Rows are points. Any point is a mix of the corners, with weights that add up to 1. It lies inside the corners' shape when no weight is negative. Say inside or outside, and name the corners with a negative weight.
(in the rows, 128 means zero)

Corners:
(1): [ 55 102]
(2): [158 196]
(3): [130  84]
Points:
[ 92 107] -> inside
[144 151] -> inside
[106 113] -> inside
[151 181] -> inside
[125 176] -> outside (3)
[ 87 157] -> outside (3)
[ 97 148] -> outside (3)
[ 63 105] -> inside
[108  93] -> inside

Corners:
(1): [ 91 206 142  67 104 106  80 178]
(2): [ 99 138 185 129 144 152  91 181]
(3): [100  78 137 179 165  25 153 166]
(4): [ 74 173  90 147 120 200 152  66]
(5): [136 217  95 221  74 132 121 131]
(6): [125  89  98 125 131 191 199  94]
(7): [ 91 103 145 157  82  61 139 119]
(8): [150 151 130 181 140 173 188  45]
(9): [130 100 130 129 150 111  75 145]
Points:
[117 135 131 126 131 114  94 146] -> inside
[107 146 143 163 126  87 112 148] -> outside (6)
[110 116 132 152 142  84 124 150] -> inside
[119 160 110 162 110 119 141 114] -> outside (2)
[ 99 181  63 125 115 172 141  95] -> outside (2, 7, 8)

Corners:
(1): [185 132 146  75 164 192 118 131 119  76 155  36  59  83 198 144 107  58]
(2): [135 149 144 153 108  89 150  53  71 184 158 136 119 106 191  91 112 152]
(3): [ 97 167 175 166 145 185 158 157 163 116  85  70 195 157 140  66 173 123]
(4): [ 83 122 137 180 156 170 134  90 105 100 122 143 178 153  99 135 195 109]
(5): [144 122 117 139 198 151 141  72 106 198 142 145 115 182 135  42 129 127]
(6): [152 135 155 152 124 117 129 139 147  73  88 110 153 216 143 147 132  54]
(7): [104 108 203  54  81 170  47 189 105  97 118 151 121 164 109  93 156 165]
(8): [ 84 158  84 145 163  76 202 128  69 160 211 135 106 161 126  55 140 196]
(9): [146 131 114  54 111 142  67 180 153 137  97 101 128 126 113 152 201  93]
(10): [156 146 201  83 136 169 128 204  90 112  73 143 176 131  60 151 135 102]
(11): [ 93 108 125 126 103 232 141 175 206 102  97 106 136 133 132 173  98  47]
(12): [120 188 139  74 137 175  26 184 146  91  90 129 201 143  78 148 109 146]
(13): [156 167 144 187 122 160 150  95 159 136 162 118 110 147  65  84 155 139]
(14): [182  56 128 165 180  46  98 130  40 184 184  54  67  79 163  82  73 143]
(15): [106 167 179 134 157 134  65 209 153  81  38 179 114 119  99 118 161 113]
(16): [212  55  88 129 158  68 155 104  66 118 132 103  91  90 169  60 100 199]
(17): [ 90 157 180 171 173 175 153 133 169 159 100 139 145 199 120 167 176 189]
(18): [182 119 111 173 157 108 141 150  61 180 237 167 134 143 191  55 151 196]
(19): [175  52 167  28 169 122 106 153 196  76 175  62 105  45 165 142  73  44]
Points:
[145 123 145  98 148 149  99 164 128 110 120 116 131 131 117 111 134 112] -> outside (2, 17)
[131 147 148 127 143 148 107 148 135 121 118 125 136 139 112 119 140 133] -> inside
[124 131 150 128 139 153 124 143 127 128 122 126 135 144 127 121 145 129] -> inside
[136 120 146 119 145 134 117 141 112 129 133 118 125 136 132  99 131 140] -> inside
[143 124 149 126 143 135 127 140 127 121 128 107 135 133 139 107 133 119] -> inside
[203  62 112 104 129 167  94  75 169 152 173  51  95 136 212 152  90 114] -> outside (3, 4, 8, 10, 15)
[158 132 125 142 148 131 136 126 119 121 136 100 125 115 144  95 123  98] -> outside (7, 17)
[146 119 132 130 155 131 134 124 117 133 133 120 123 143 134  96 130 136] -> inside
[134 123 142 117 150 151 113 156 137 114 123 111 134 140 118 122 142 113] -> outside (2)

Corners:
(1): [144 103 168 131 133 194 144  47 101 127  56 103 115 187 145 106  63 110
 148 167]
(2): [ 42 115 142  55 144 193 105 181  88 158  81 176 127 144 161  98 162 139
  67 145]
(3): [152 125 114 105  98  92  85 147  58 138 152 104 127  92 125 152 111  80
 185 133]
(4): [ 91  48 119 102 123 109  78 197 171 138  30 153 138 147 135  81 148 144
  75 102]
(5): [105  95 215 138 102 140  79  85 100  57 148  91 122 189 119 175  58 161
 120 168]
(6): [ 57 149 138  42  85 124 119 136 161 150  85 127 102  73 165  64 132 169
  67 125]
(7): [ 97 164 164 118 167 151  91 199 130 137  39 115 165  65 189  91 154 189
  67 121]
(8): [140 161  84 196 105 153 119 116 126 131 200 151 120 116 116 190  91 120
 179 124]
(9): [173 123 147  82 136  90 157 146 148 118 156 158 158  74 109 201  90  72
 145 174]
(10): [146 135 132 142 164 106 105  82 114 171 226  96 123  93  52 160 120  70
 138 154]
(11): [114 140 144  68 138 159 134 197 103  95  91 123 101 126 112  98 134 128
  48  43]
(12): [186  98 127 159 111 118 156 130 102 131 243 111 145 123 164 112 101  98
 128 166]
(13): [154 125 181 146  93 123  87  92 147 110 166 166 161  87 132 132 166  60
 161  89]
(14): [ 60 101 130  91 186  87 142 135 100 128  90 182 160  67 145  62 115 179
  82  68]
(15): [159 147 116 118  98 108 137  87  94  87 186 110 185 136  87 124 189 119
 148 174]
(16): [181 145 143 143  75  92 152  81  77 186 166 139 171  92 108 202 134 103
 111 129]
(17): [ 39  57 140 107 119 168 146 180 111 107  22 143  81  59 154  80 175 173
  51 125]
(18): [ 99 133 129 113 153 110  95 155 103  88  48 179  65 126 184  83 142 116
  35 132]
(19): [120  92 123 122 146 130 125  56 103  96 131  59 121 176 214 192 130 121
 119 125]
(20): [215 132 181 120 127  91 141 120 115 143 207 149  89 117 113 166 151 158
 206 138]
(21): [ 15 143 171 122 117 106 166 207 149 130  34 114 101 149 173  65 144 122
  92 105]
Points:
[131 134 141 110 137 123 114 133 121 114 140 120 133 131 135 121 128 120
 126 128] -> outside (16, 17)
[ 95 146 128 112 113 143 139 148 103 113  71 133 114 116 189 111 143 103
  81 126] -> outside (4, 5, 10, 14, 20)
[133 115 142 122 113 119 130 112 108 127 151 132 126 127 125 139 117 110
 124 136] -> outside (7)
[154 125 157 120 129 130 101 116 115 130 135 139 133 122 163 146 100 123
 122 119] -> outside (10, 15, 17, 21)

Corners:
(1): [ 84  80 108 100 146 183  64 139 177 104  92 137 161 120  96  59 151  85
 140 152]
(2): [133  17 123 117 166  77   9 120 122 116 191 157 137 111  72 164  96 116
 114 185]
(3): [ 54 131 124  50 115 160 150 177 147  85 131 127 101 145 128  98 146  84
 136 107]
(4): [151 181  84 137  94 120 187  60  77 175 102 249 154  79 117 135 150 161
  93 123]
(5): [148  98 195 136 114 104 173 126 109 169 115 176  99  97 147 104 181 199
  91 142]
(6): [ 77 137  72  82 129 172 122 161 141 110 120  61  74 153 110  64 148 161
  97 153]
(7): [136  65  98  72 145 206  41 129 153  51 159  97  67 140  41  73  98  81
 154 144]
(8): [127 141 123 172 106 181 180 145  60 216  70 246 136 103 117 201  95 151
 103 120]
(9): [101 113 128 175  52  44 166 102 112  66  96 154  24 159 181 179 184 151
 186  83]
(10): [100 115 136 148 113 107 176 178 162 102  87 106 128 167 130 166 162 144
 123  55]
(11): [145  73 132 143 138 107  99 134 125 105 172 220 104 108 102 164 169 172
 151 173]
(12): [ 74  95 110  75 113 209  85 126 202 126 161  62 120 101 125  71  95 101
 162 148]
(13): [189  44 117 108 179 136 112 141 135 119 125 153 123  76 126 159 175 112
  94 167]
(14): [122  99 131 103 195 124 131 177 140 129  92  93  63 134 106 116 105 181
 173 134]
(15): [103  80 139  98 144 124  73  53  44 101 131 199 192 120  94 207 152 122
 112 173]
(16): [157  48 158 118 132 146  60 152 132  88 166 136 152 141 167  82 101 136
 148 136]
(17): [173  67  80 142 142  97 212  85 109 160 118 187 131 113 122 141 200 127
 108 173]
(18): [131  30 134 156 176 121  51 137 165  30 176 113 139  75 119  81  98  85
 101 171]
(19): [175 135 169 204 161  88 123 100 115 210 153 178 156 121 123 146 176 120
  89 129]
(20): [141 149 109  76 142 143  76 119 184  71 138 126 109 192  69 103  61 101
 124 172]
(21): [ 78 126 118  92  97 132 138 203 154  90  93  73 121 100  75 122 126 107
 185 146]
Points:
[124  90 123 115 132 124 111 135 140 100 134 132 113 124 115 122 146 129
 133 141] -> outside (8)
[107 101 125 106 136 154 100 143 139 119 126 119 144 130 102  96 115 118
 123 140] -> outside (9, 11, 13)
[120 105 116 109 137 148 133 141 133 121 109 131 127 110 114 109 137 159
 117 159] -> outside (2, 3, 7, 9, 19)
[127  86 113 130 140 142 109 121 122 121 130 164 128 116 118 135 140 121
 124 135] -> outside (5, 20, 21)
[131 105 142 127 132 144 113 134 135 103 140 160 103 125 119 132 129 135
 137 124] -> outside (1, 2, 6, 17, 21)
[145  69 124 147 154 117  66 111 101 105 143 170 128 122 105 156 137 134
 120 146] -> outside (3, 5, 12, 17, 20, 21)
[110  98 120 111 127 133 110 144 139 106 130 124 117 120 110 118 131 123
 136 143] -> inside

Corners:
(1): [143 126 151 126 151 142 119 100 177 163 135 129 111 154 168 136 141 159
 106  98]
(2): [114 144 113 128 124  72 146 159 110 249 130 126 152 145 144  99 146  96
 162 108]
(3): [113 103 101 110 131 145 114 111 128 136 131 137 115 158 148  82 130 134
 114 143]
(4): [140  80 101 102 129 147 142 129 151 110 131 109 124 102 136 130  90  86
 116  87]
(5): [106 111  95 133 146 153 114 142 121 122 137 146 118  94 137  99 128 141
 134 125]
(6): [136 149 139  91 166 140 162 133 131 141  93 168 111 121 136 129 120 111
 132 113]
(7): [124 124  86 100 126 123 112 143  97 118 126 168 115 153 156 142 138 158
 145 172]
(8): [117  96 143  82 123 116 174  59 107 117 141 147 103 101 125 136 149  55
 124  99]
(9): [137 127 158 107 145 137 112 120 146 158 107 108 164 142 157 126 125 128
 132 133]
(10): [119 147 104 130 146 133 148 127 185 139 140 175 135 110 141 108 133 128
 191 100]
(11): [204 125 106 137 155 143 150 136 112 127  77 117 131  66 126 142  98 148
 104 106]
(12): [110 142  94 115 106 146 109 139 119 133 132 124 122 129 107 102 107 165
 160 170]
(13): [116 109 104  88 151 149 145  99 141 108 129 117 125 133 131 138 117 133
 171 105]
(14): [173 156 100 104 125 141 115 112 103 140 144 117 149 137 113 145 123 120
 114 123]
(15): [115 144 115 129 135 146 149 129 118 121 145 106 155 141 129 124 126 134
 147 183]
(16): [195 138 105 106 152 151 129 131 141 124 123 109 114  96 116 126 150 160
 109 129]
(17): [120 143  95 128 141 113 138 148 151 152 107 116 168  89 152 125 128 153
 110 105]
(18): [114 139 133 111 134 120 126 139 124 129 142 120 126 160 184  98 125 148
 139 124]
(19): [114  99 111  94 134 139 138 152 131 123 136 149 148 147 119 108  92 153
 160  98]
(20): [131 131 153 116 164  76 102 105 120 129 113 120 119 141 142 134 106 160
 115 160]
(21): [130 118 103 128 114  82 122 149 104 139 116 123 113 151 111 118 145 143
 139  97]
Points:
[131 126 112 120 136 131 132 125 132 133 131 125 135 125 137 121 124 139
 139 127] -> outside (6)
[132 130 117 116 137 118 131 129 124 144 125 133 128 136 141 120 136 137
 135 120] -> outside (4, 12)
[148 137 124 103 138 137 131 114 114 143 122 123 129 134 125 133 122 136
 127 151] -> outside (4, 5, 10, 17, 18, 21)
[135 121 117 108 135 126 127 124 115 132 127 124 124 136 137 125 123 132
 128 131] -> outside (10, 17)
[129 127 115 114 137 126 134 130 136 146 128 130 135 127 142 118 124 127
 139 116] -> inside
[128 128 113 116 137 120 132 130 133 138 125 135 130 126 136 120 128 136
 140 118] -> inside
[127 136 112 124 137 119 127 147 129 151 121 129 141 134 142 123 118 144
 144 119] -> outside (3, 8, 16)

Corners:
(1): [157  72 123 144  28 157 199 178  79 156 116 136 114 148 177 176 126 111
 101 129]
(2): [135 157 209 103 169 182 142 174 155 169  58 111 101  86  56 177 131  63
  76 131]
(3): [ 59 135 209  80 146 159  84 139 134  69 158 139 111 103  43  97 203 108
 144  96]
(4): [180 113 112 129 152 126 140 179  86  99 197  77 131 141 152 190 177  82
 141 158]
(5): [164 109  88 134  69 203 129 195 165 105 141  86 102 148 158 173  84  86
  96 181]
(6): [204  73 118 155 130 125 169 158 160 104 190 151  84 152 131 174 153 134
 166 139]
(7): [132 111 119 143 127 131 168 164 133 136 127 167  97 156 169 201 124  88
 154 168]
(8): [132 144 157 134  77 182 170  92  66  71 143 187 164  56 136 101 159  91
 122 152]
(9): [125  77  56 130  58  80 130 100  64 167 142 169 182  98 113 111  74 127
 119 152]
(10): [145 155 149 185 170 159 125 177 173  63 123  86 163 148  81 177  80 138
 210 166]
(11): [135 217 153 130  84  96 118  58  31 190 176 103 129 114  91 104 171 116
 143  59]
(12): [ 69 158 170 122 115 149 162 197  85 166 132  69 113  14  83 112 195  93
  83 131]
(13): [166  67  98 173  97 121 111 121 114  74 120 178  74 115 143  86 108  70
 112  88]
(14): [141 159 138 189 131 156  87 161  84 162 193  77 173 100 139  88 150 190
 176 147]
(15): [132 212 156  84 171 164 145 100  59 129  95 173  57 128  69  78 106  39
 106  79]
(16): [ 76 177  75 106 119  89  84  53  65 175 136  87 137 135  56 177 164 164
 110 114]
(17): [195 140  91 130  67 111  86 161  54  78 173 204 113 120 158 113  90 158
  98  94]
(18): [181 168  58  93  93 145 111 135  59 113 142 125 151 111 160 123 158 175
 179 152]
(19): [ 68 135 130 158 184 179 109 169 156  82 176 157 160  32  42  91 205  85
 102  62]
(20): [ 55 118 126  58 157 129 122  90  95 180 111 120 124  29  74 107 113 105
  90  85]
(21): [106 165 200  57 143 137 176 142 153  81  57 164 145  85  70  81 138 104
  82 107]
Points:
[119 148 128 126 119 140 122 124 104 119 138 121 132 113  96 140 141 120
 130 128] -> inside
[138 128 121 116 109 145 137 150  94 123 135 138 121 102 127 131 145 113
 117 129] -> outside (10, 11)
[128 135 141 132 132 142 137 145 114 122 132 134 130 103 100 135 141 113
 130 121] -> outside (5)
[133 138 127 129 121 137 122 136 103 131 135 128 123 110 107 136 135 120
 122 122] -> inside
[115 128 144 132 115 140 130 139  93 109 129 149 147  85  88 110 141 102
 102 115] -> outside (5, 6, 7, 11, 18, 20)
[129 137 131 116 122 138 135 133 109 123 134 135 116 110 100 138 141 104
 118 118] -> outside (14)
